Each point is reached from the start by the listed moves, each made once or not at all, plus a little noise. Say if it took an odd or an even number of moves. Then give how often each move was made.
(in the rows, 128 means zero)

Moves:
(1): [174 124 111]
(2): [108 166 119]
Start: [149 117 131]
Points:
[148 116 131] => even (0, 0)
[175 150 103] => even (1, 1)
[195 116 113] => odd (1, 0)

Moves:
(1): [188 127 134 120 120]
(2): [125 150 111 141 127]
(3): [114 159 156 127 114]
Start: [157 131 111 122 130]
Points:
[203 161 145 113 108] => even (1, 0, 1)
[200 183 127 125 107] => odd (1, 1, 1)
[142 183 122 133 115] => even (0, 1, 1)
[154 153  93 135 129] => odd (0, 1, 0)

Moves:
(1): [176 102 142 119 120 160 115]
(2): [137 156 139 134 162 130 134]
(3): [132 129 182 124 120 117 134]
(4): [151 132 131 169 102 129 146]
(5): [131 100 124 136 158 108 135]
(6): [104 109 130 150 141 169 139]
Start: [108 112 104 140 116 126 137]
Points:
[168  66 126 210 161 179 165] => odd (1, 1, 0, 1, 1, 1)
[176  92 124 176  82 160 137] => even (1, 0, 0, 1, 0, 0)
[161  87 176 123  98 150 125] => even (1, 0, 1, 0, 0, 0)

Moves:
(1): [174 127 138 106 149 119 124 120 128 118 134]
(2): [135 174 129 144 124 124 111 162 137 123 152]
(3): [117 120 172 131 135 125 126 132 118 130 137]
(4): [136 112 122 173 122 143 133 129 112 128 136]
(5): [126 143 105 138 181 130 130 117 127 126 123]
(6): [136 120 134 107 119 176 122 118 127 128 119]
(7): [135 145 152 132 143 122 184 136 134 121 116]
(8): [150 122 129 115 128 121 105 197 132 135 110]
Start: [122 123 107 107  91 117 129 148 112 112 123]
Points:
[141 130 104 144 142 176 183 139  98 104 103] => even (0, 0, 0, 1, 1, 1, 1, 0)
[170 171 112 146 144 163 146 241 110 101 110] => even (0, 1, 0, 1, 1, 1, 1, 1)
[112 129 133 100 144 158 120 129  98 110 119] => odd (0, 0, 1, 0, 1, 1, 0, 0)
[158 165 107 109  91 111  88 245 123 112 127] => even (0, 1, 0, 0, 0, 0, 0, 1)
[147 152 123 166 146 119  95 249  95 115 142] => odd (0, 1, 1, 1, 1, 0, 0, 1)
[128 177 145 187 153 119 176 180  98 101 150] => odd (0, 1, 1, 1, 1, 0, 1, 0)

Moves:
(1): [141 127 138 132 141 122 131 122 115 132 145]
(2): [141 127 144 132 108 105 163 106 113 105 108]
(3): [113 115 132 115 137 120 146 150 111 151 132]
(4): [111  87 141 150 143 131 115 108 124 112 118]
(5): [120 130 137 106 163 108 150 125 140 155 116]
(6): [130 133 132 126 118 154 132 111 111 130 125]
(7): [129 126 131 137 132 151 150 153 116 111 127]
(8): [111 156 135 120 150 122 113 147 126 100 124]
(9): [114 129 151 112 135 119 152 122 137 120 141]
(10): [150 111 156 125 122 123 123 138 135 133  90]
(11): [122 146 131 151 142 118 138 126 119 139 142]
Start: [139 135 135 115 118 131 124 120 114 114 139]
Points:
[111  77 216 104 183  89 234 112  72 104 133] => odd (1, 1, 1, 1, 1, 0, 1, 0, 1, 0, 0)
[129 112 227 121 164 157 140 126  80  59 112] => odd (1, 0, 0, 1, 0, 1, 1, 1, 1, 1, 0)
[124 117 246 128 160  95 184  96  53  80 113] => odd (1, 1, 1, 1, 0, 1, 0, 1, 1, 1, 1)
[140  63 231 113 133  86 182  92  78 101 105] => even (1, 1, 1, 1, 0, 0, 0, 0, 1, 1, 0)

Moves:
(1): [116 121 135 133 111 126 117 140 163 146 116 117 127 106 118]
(2): [130 133 127 133 119 128 143 142 116 134 130 101 129 115 138]
(3): [119 115 131 147 126 104 137 147 162 107 124 117 135 109 131]
(4): [116 137 115 125 124 116 128 121 140 130 101 126 138 117 124]
(5): [136 133 127 127 148 131 122 123 118 115 122 121 113 136 122]
(6): [115 128 114 144 119 139 140 109 119 133 134 127 120 141 149]
(7): [130 112 109 147 132 116 149 130 125 127 116 118 118 116 130]
(8): [115 116 123 153 137 138 116 138 121 112 151 128 169 142 125]
(9): [181 130 129 139 123 137 127 142 128 138 137 115 152 116 125]
(10): [133 119 150 121 125 122 116 140 142 131 131 150 128 173 114]
(11): [129 129 135 144 120 100 130 137 138 122 142 128 117 126 116]
(12): [127 159 141 129 103 170 138 134 133 129 120 144 144 119 131]
Start: [133 121 126 125 128 122 134 138 131 133 126 135 137 108 126]
Points:
[107 136 157 144  67 120 144 194 219 141  80 121 169  80 113] => even (1, 1, 1, 1, 0, 0, 0, 0, 0, 1, 0, 1)
[108  93  87 184 132 131 154 130 112 121 143 124 158 124 147] => odd (0, 0, 0, 0, 0, 1, 1, 1, 0, 0, 0, 0)
[150 116 109 224  93 157 170 192 164 123 124  72 191  56 143] => odd (1, 1, 1, 0, 1, 1, 1, 1, 1, 0, 0, 1)
[ 90 134 138 193  71 106 146 202 208 117 114  99 200  47 113] => odd (1, 1, 1, 1, 0, 0, 0, 1, 0, 0, 1, 1)
[156 111 131 224  74 115 166 225 193 124 139  79 203  34 116] => even (1, 1, 1, 0, 0, 0, 1, 1, 1, 0, 1, 1)
[101 108 133 182 109 120 132 188 211 105  84 132 184 104  98] => even (1, 0, 1, 1, 1, 0, 1, 1, 0, 1, 0, 1)
[102  97 109 199 110  84 142 165 162 131 118  98 142 128 111] => odd (1, 1, 0, 1, 1, 1, 1, 1, 0, 1, 1, 0)
[156 104 144 171  99  93  99 188 195 142 136 130 199 121  80] => even (1, 0, 0, 1, 0, 0, 0, 1, 1, 1, 1, 0)

Moves:
(1): [131 123 125 136 129 139 126 134 112 132 156 147 101 136 138 134 129 120]
(2): [136 139 146 142 119 128 122 135 100 107 104 109 131 139 135  92 124 120]
(3): [123 151 100 125 126 104 122 114 129 108 152 140 148 105 140 120 139 123]
(4): [157 116 145 122 115 102 129 139 136 109 128 120 116 135 127 118 116 112]
(5): [136 126 145 123 134 124 137 125 124 139 116 129 136 105 141 116 128 111]
(6): [121 120 154 124 107 120 112  97 124 104 165 139 136 142 127 114 138 133]
(7): [119 140 143 140 134 127 158 114 116 142 132 121 138 131  81 121 122 137]
(8): [121 129 127 138 133 139 128 139 118 110 132 124 120 115 123 138 126 123]
(9): [132 130 132 117 124 117 105 108 123 133 131 120 133 105 136 139 107 132]
(10): [157  98 144 127 121 129 154 121 111 118 123 138 130 124 128 140 164 119]
(11): [116 100 114 132 151 117 116 154 106 123 137 130 153 130 135 122 127 131]
(12): [107 127 123 154 120 113 110 141 143 127 130 132 117 120 105 127 150  99]
(13): [111 125 128 124 139 134 134 110 118 117 127 106 110 114 132 129 131 128]
(14): [120 132 117 131 118 132 162 111 124 134 138 132 141 124 136 136 126 107]
(15): [128 131 129 135 118 136 126 128 167 134 149 102 143 107 118 124 122  82]
(16): [127 121 145 159 114 120 128 135 127 157 145 127 138 108 149 121 128 157]
(17): [147 117 105 150 135 127 128 114 144 117 119 115 145 138 140 120 130 136]
(18): [126 118 100 115 129 142 132 126 142 123 120 123 131 120 120 122 117 133]
Start: [124 116 131 120 128 129 118 130 121 123 120 136 131 145 137 127 126 131]
Points:
[161  34 138 169 128 112 215  97 128 130 146  74 207  74 136  89 129  72] => odd (0, 0, 0, 1, 1, 0, 1, 0, 0, 1, 1, 0, 1, 1, 1, 1, 1, 1)
[112 112 151 166 139 137 102 146  68 108 164  93 156 110 106 105  86  80] => odd (1, 1, 0, 0, 0, 0, 1, 1, 1, 0, 1, 0, 0, 0, 1, 0, 0, 0)
[171  49 108 176 116 103 103 122  90  51 182  74 163  56 196  83 122  83] => odd (1, 1, 1, 1, 0, 0, 0, 1, 1, 1, 1, 0, 1, 0, 1, 1, 1, 1)
[128  62  96 184 124  80 131  87  77  90 130 101 210  43 196  74 161  88] => even (0, 1, 1, 0, 1, 0, 0, 0, 1, 1, 1, 1, 1, 1, 0, 1, 1, 1)
[145   8 123 200  95 100 136 134  99  70 206 153 151 129 158 110 169  92] => odd (1, 0, 0, 1, 0, 1, 0, 1, 0, 1, 1, 1, 0, 1, 0, 1, 1, 1)
[129  88 118 157  80  99 117 127 132 143 174 140 114  98 154 125 105  95] => odd (1, 0, 0, 1, 0, 0, 0, 0, 1, 0, 0, 1, 0, 1, 0, 1, 0, 1)
[128  68 126 159  94  66  80  98 165  82 191 100 189 122 134 105 118  38] => even (0, 0, 0, 1, 0, 1, 0, 0, 1, 0, 1, 1, 0, 1, 1, 0, 1, 0)
[116 105 208 187  89  77 118  54  40  98 195 136 139  64 143  73 180 101] => odd (1, 1, 1, 0, 1, 1, 1, 0, 1, 1, 0, 1, 1, 0, 0, 1, 0, 0)
[ 77  73  59 154 139 102  54  85 100  38 208 132 143  92 153 112 137 109] => even (1, 0, 1, 0, 0, 1, 0, 1, 1, 0, 1, 1, 1, 0, 0, 0, 1, 1)
[161  81 138 157  83  75 131 134 177 115 156 122 168  47 142  93 167  42] => even (0, 0, 1, 1, 1, 0, 0, 0, 0, 1, 0, 1, 0, 0, 1, 1, 0, 1)
